Each row is a point. Any point is a mix of the corners, with weights that add up to 1. It lies inside the corners' shape when no weight is negative. Is each point inside? If not, which corners have a negative weight?

Corners:
(1): [ -9 -22]
(2): [90 33]
(3): [-56  -6]
Points:
[38  0] => outside (3)
[21 13] => inside
[60 18] => inside
[57 17] => inside
[ -1 -12] => inside

Corners:
(1): [-55 -49  62  46 -29 -57]
(2): [39 -2  5  4 36 55]
(3): [ 37   2 -45   0  43  21]
(4): [ 95  26 -30  -7  12   8]
(5): [-66  -9  21  22 -53  -1]
(6): [ 33  54 -14 -12  31  -9]
(7): [-30 -37  23 -25 -37 -39]
Points:
[ 75  21 -30 -21  20   7] => outside (1, 5)
[  7 -15  28   6  -5 -31] => outside (3, 5)
[ 33  16 -15  -8  16  12] => outside (1)
[30 -3  5  3 25 37] => inside
[  2 -10   0  10   0  -6] => inside
[ 27  21  -8   6  11 -11] => outside (2, 7)

Corners:
(1): [ -9 -28  23  15 -52 -11 -19 -36 -31  22  12]
(2): [-26 -36  -6  16  -7 -25   7 -14 -38  11 -12]
(3): [ -4 -31  23  31   9   6  26  40  -8  21 -19]
(4): [ 22  20 -15 -15  -6 -49  29 -32  28  44 -15]
(5): [ 31  22  29  -2 -14  38  15  47 -95  -8 -10]
(6): [ -6  10  32  43 -27  -6  25 -81  -6  29 -31]
(7): [-23   0 -40 -83  82  61  15  20  36 -59   8]
(8): [ 39 -10  -6  23 -38  -6  22 -24  -2   7 -45]
(9): [-61   6 -79 -45  25  79  17  71  20 -48 -14]
(10): [  7  -1  15   6  33 -15 -11   9  17   3 -41]
(11): [ 24  19   7  48 -58 -34  23  13 -43   2  19]
(12): [  0  18 -46 -42  70  43 -25  41  44 -33  37]
Points:
[ -3  -8   1  14 -18  -9   8   0 -28   4  -1] => inside
[  9   0  -1   7 -16   2  17   2 -20   3 -19] => outside (12)
[-12   0  -8   3  -5  -7   1 -16  -1   2   5] => outside (3, 5, 8)
[-12  -3 -20 -16  17  34   7  21 -12 -23   6] => outside (4, 10)
[ -2  -9  -2   1  -2  21   8  35 -34 -11  -6] => outside (4, 6)
[ 14  -9  23  10 -15 -23  12 -27 -25  28 -24] => outside (9, 11, 12)
[  8   5  25  29 -13  -6   6  -6 -37   4   3] => outside (4, 8, 9)

Corners:
(1): [ -4 -27  10  45  55 -21 -16 -15 -20   9 -64  11 -22   3 -16 -20 -45  14]
(2): [  1   0 -31 -15   2  10  25  12 -10  20  29  17   9  48  -5  34  31 -65]
(3): [-30   3  -7   1  48  33 -14 -29 -47 -12 -22  -9 -20   1  19 -29  -1  -4]
(4): [-14  18 -34  31  36 -18 -36  -2 -30 -17 -15   2   4  -1 -37  16 -29  -7]
(5): [-16  39 -12 -21 -13   5  41  10  27 -14  42  46  15  39  16   2  19 -35]
(6): [-18  15 -43   3  38   2  13  -4 -12   6 -35 -10 -22  12 -47 -32  -1 -11]
(7): [-12  26   5 -32   2  26  23  -1  45  14  35  26  60  37   0  43   8 -16]
(8): [  0 -37   4  48  -7 -32 -21 -60 -18 -10 -15 -46 -10 -49  41  10 -73  68]
(9): [ -2 -15 -26  20  41  -6 -18  43 -18 -29   1 -30 -32  44  -3 -28 -22  18]
(10): [ 40  -5   0  50  33 -29  -9 -46  -4  34  -5 -40 -11 -81  58  30 -52  95]
(11): [-47  21  -1  22   5  15 -27  11  -6 -19 -19  -4 -20  35 -25  -8  43 -31]
(12): [-10  -5  30 -42 -19   5   3  18  24  28  75  38  35  25 -22  17  44 -21]
(13): [  9 -49 -12  39  61   1 -18 -42 -26 -45 -58 -12 -33 -55  -2   4 -45  24]
(14): [ -8 -50 -17   7  -2 -21 -35 -19  18  28 -25   3   2 -48  48  10 -45  46]
(15): [  8   2   0  15  32  28  -4  30  -7  16   7 -14 -18   5 -13 -26 -20 -37]
(16): [-34  26  36 -50  12 -19  49  56  23  -1  20  38  62  14  -3  11  27 -38]
(17): [ 40  30  54 -37 -35  18  25  31  10   0   4  28  67  -5  -1  28  30  10]
(18): [ 28  18  38 -21  16 -49 -22 -63  13  33  -1 -11 -24 -46  37  68 -36  66]
(19): [-30   5   1  15  -6  15  34  28 -23  16   5  19 -27   0 -18  13   4   7]
Points:
[-5 -3  0  5 18  2 -4  2 -8  3 -6  0  1 -1 -3  6 -8  4] => outside (5)
[-1  4  3 -1  9 -3  6  5  3  3  4 10  7  5 -5 10 -2  0] => outside (3)
[  7   1  11   2   9  -7   5   8   7  18  13  10  10   3   4  13 -17   4] => outside (3, 6, 11, 13)
[ -3  -8   1  22  30 -10  -7  -8  -9   5 -22   1  -9  -4   0  -1 -22  14] => inside
[-11  -6  -2   7  14   3  -1   0  -4   1   0   5   7   5  -2   2  -7  -3] => outside (18)
[ -7   1   0   7  10  -5   1 -11  -3   0   0   0  -2  -4   8  11 -13  10] => inside
[-17   7  11 -13   9  10   2  14  10   1  -1  18   7  13  -9   0  14 -10] => outside (2, 4, 8, 10)
